Each row of a before or after table is a point. One or more steps were done to the points. Then noise was added and the rows were shuffled. The steps act on columns, c1 being the first. Write out the steps. A step turns or swaps two columns, mirrors them in a line or flattens them onto one, adds a multiple of one to another, or multiplies or shifts one. Angles are multiples of 10 degrees, from the lower column toward the higher: turns from -170 to 170, lines from 10 to 170 but not 90. Use the fewest steps. Two steps may share a column if one is a turn and the other turns, adds or multiplies; they go together, in the order done. Otherwise the lowest column goes first.

Before, 9 rows:
-35 10
14 50
-22 43
-32 -33
-38 18
48 18
2 -37
33 28
-21 -43
After, 9 rows:
-16 -32
43 7
-41 -27
38 36
50 -8
-44 -13
-24 35
4 48
-25 26
Steps: turn c1 and c2 by -30 degrees

Before, 11 rows:
16 -5 7 -2
-6 5 -13 -2
1 9 7 0
-7 3 4 2
16 -21 3 6
15 8 -24 5
7 -10 7 25
18 6 2 -4
18 -14 -2 9
-60 7 -10 -7
19 10 -23 -7
After (11 x 4):
15 -11 7 -3
15 -4 7 8
21 -4 -9 -20
-4 0 24 -14
0 3 -7 2
14 4 13 3
3 3 -1 7
14 -5 13 -8
-47 4 -40 0
-16 2 3 -5
-5 6 29 -8
Steps: turn c3 and c4 by 150 degrees; turn c1 and c3 by 50 degrees; multiply c2 by 0.4

Before, 10 rows:
2 -1 -8 -60 2 7 6 0
11 -8 9 1 -7 3 7 1
-2 -1 8 -4 9 8 -6 5
6 -4 -32 14 5 -6 1 -1
6 0 9 -2 13 -11 -2 2
10 -3 6 5 13 6 1 -14
-2 -2 6 14 5 6 14 -1
2 -8 3 2 -3 6 -5 -1
-6 2 8 2 1 -6 -2 -10
9 12 5 10 1 5 0 -2
After:
4 3 -8 29 3 -51 -2 -1
8 -3 7 -12 13 -1 5 -7
7 -13 6 -13 0 4 -8 0
-8 0 7 -1 2 2 -2 -2
-4 -4 7 -11 10 -10 2 1
5 11 7 -16 3 6 -7 -2
6 1 -33 20 4 26 6 0
7 -4 9 4 13 1 4 0
12 4 10 -7 -8 -5 5 0
-2 2 4 -8 -3 -3 9 0
Steps: turn c1 and c7 by -30 degrees; turn c2 and c7 by -130 degrees; add 0.7 times c3 to c6; turn c4 and c6 by 120 degrees; multiply c8 by 0.4

Before, 9 rows:
-21 -11 42 -5 0 -52 -33 -7 16 -7 -4
12 3 -25 -18 12 17 -28 0 -18 27 -21
-13 6 -33 34 29 24 -16 -13 17 -14 18
-29 2 -11 25 7 -58 -1 18 18 -7 17
-29 12 -8 -19 -6 2 -12 -21 10 -6 19
-16 -24 29 -10 23 18 -4 -16 9 5 13
-28 -21 -38 12 19 20 -14 -14 0 -14 -5
-25 -16 -33 29 3 20 -14 9 34 -13 7
26 -22 -13 29 -6 -57 -13 -5 2 23 -6
After:
-30 10 9 -20 -7 -14 -1 -22 -9 18 -4
-25 -25 33 28 3 -17 -1 9 -33 14 11
-30 30 17 25 7 22 43 19 -12 19 6
12 -5 -17 -18 12 -32 -2 0 -26 -26 -9
-16 -30 9 -10 24 -7 1 -16 29 16 7
-29 -28 1 11 19 -16 0 -15 -39 4 28
-13 -8 17 34 29 -26 -12 -13 -34 28 25
25 9 1 30 -6 19 58 -3 -14 -15 -24
-21 17 16 -5 1 -3 61 -7 41 -1 10
Steps: turn c2 and c6 by 30 degrees; turn c6 and c7 by -120 degrees; swap c3 and c9; add -0.7 times c5 to c10; turn c10 and c11 by -110 degrees
